Each row is a point. The points of each table are mixes of a few directions, plus a little noise. How many directions does each table use, and how many do they share? Where both have some left over, give the other angles between the two spaces (their principal angles), to ten degrees, smallest first.

First (7 x 3)
[[  26   81  -36]
 [  32   21   -7]
 [ -50 -107   46]
 [ -19   50  -25]
 [  19  -30   15]
 [ -31   36  -19]
 [  23  -51   26]]
Second (6 x 3)
[[-15  41  31]
 [ 19 -51 -39]
 [ 30 -81 -61]
 [-23  63  47]
 [-21  58  43]
 [ 11 -28 -21]]
Directions: first 2, second 1, shared 0; angles 60

First (9 x 6)
[[  42  -19   -4   -5   17  -18]
 [  50  -23   -4   -6   20  -21]
 [ -54   25    5    6  -22   23]
 [-121   55   11   14  -49   52]
 [   4   -2    0    0    2   -2]
 [  34  -15   -3   -4   14  -15]
 [  56  -25   -5   -6   23  -24]
 [  30  -14   -3   -3   12  -13]
 [ -41   19    4    5  -17   18]]
Second (8 x 6)
[[-18   8   1   2  -7   8]
 [ 32 -15  -2  -4  13 -14]
 [-71  33   7   8 -29  31]
 [-88  40   8  10 -37  37]
 [-18   8   2   3  -7   8]
 [ 89 -40  -8 -10  36 -38]
 [ 31 -14  -3  -3  12 -13]
 [ 43 -19  -4  -5  17 -18]]
Directions: first 1, second 1, shared 1

First (10 x 8)
[[  18   12   18   -2  -26    1   14  -34]
 [ -10   -8   -8    2   15   -2   -8   20]
 [ -26  -20  -28    7   43   -2  -21   56]
 [ -34  -24  -35    8   54   -3  -29   69]
 [  22   16   25   -5  -34    4   18  -45]
 [  36   27   38   -9  -58    3   30  -72]
 [ -36  -26  -36    8   55   -3  -29   70]
 [ -59  -43  -61   15   90   -6  -47  115]
 [  63   45   63  -14  -96    7   50 -121]
 [  29   20   28   -7  -44    3   23  -56]]
Second (7 x 8)
[[ -17   82   29  -33   59  -79  -85 -100]
 [  -3  -52  -32  -40   14   18   -4    9]
 [ -31   36   -8   -4   36  -39    6    3]
 [   4  -20    8   52  -75   50   13   33]
 [ -45  -38   20   22  -33   26   22   63]
 [  97  -42   24   -1   -5   37   56   18]
 [  -3   36  -41    7    7  -14   -9  -23]]
Directions: first 1, second 5, shared 0; angles 40

First (8 x 11)
[[ 28 -65   8  21 -25  31  51 -35  24  -5  38]
 [-48 109 -14 -36  41 -52 -86  59 -40   9 -64]
 [-15  34  -4 -11  13 -16 -26  18 -12   3 -20]
 [  2  -5   1   2  -2   2   4  -3   2   0   3]
 [ 40 -92  12  30 -35  44  72 -50  33  -8  54]
 [ 17 -40   5  13 -15  19  31 -22  14  -3  23]
 [-18  42  -5 -14  16 -20 -33  23 -15   3 -25]
 [ -7  17  -2  -6   6  -8 -14   9  -6   1 -10]]
Second (10 x 11)
[[   0    0    0    0    0    0    0    0    0    0    0]
 [ -36   82  -10  -27   31  -39  -65   44  -30    7  -48]
 [   3   -7    1    3   -3    3    6   -4    3   -1    4]
 [  52 -121   15   40  -46   57   95  -65   44  -10   71]
 [  -9   21   -3   -7    8  -10  -16   11   -7    2  -12]
 [  34  -77   10   25  -29   36   61  -42   28   -6   45]
 [  11  -25    3    8   -9   12   20  -14    9   -2   15]
 [  -3    8   -1   -2    3   -3   -6    4   -3    1   -5]
 [ -37   85  -11  -28   32  -40  -67   46  -31    7  -50]
 [ -15   35   -5  -11   13  -17  -28   19  -13    3  -20]]
Directions: first 1, second 1, shared 1
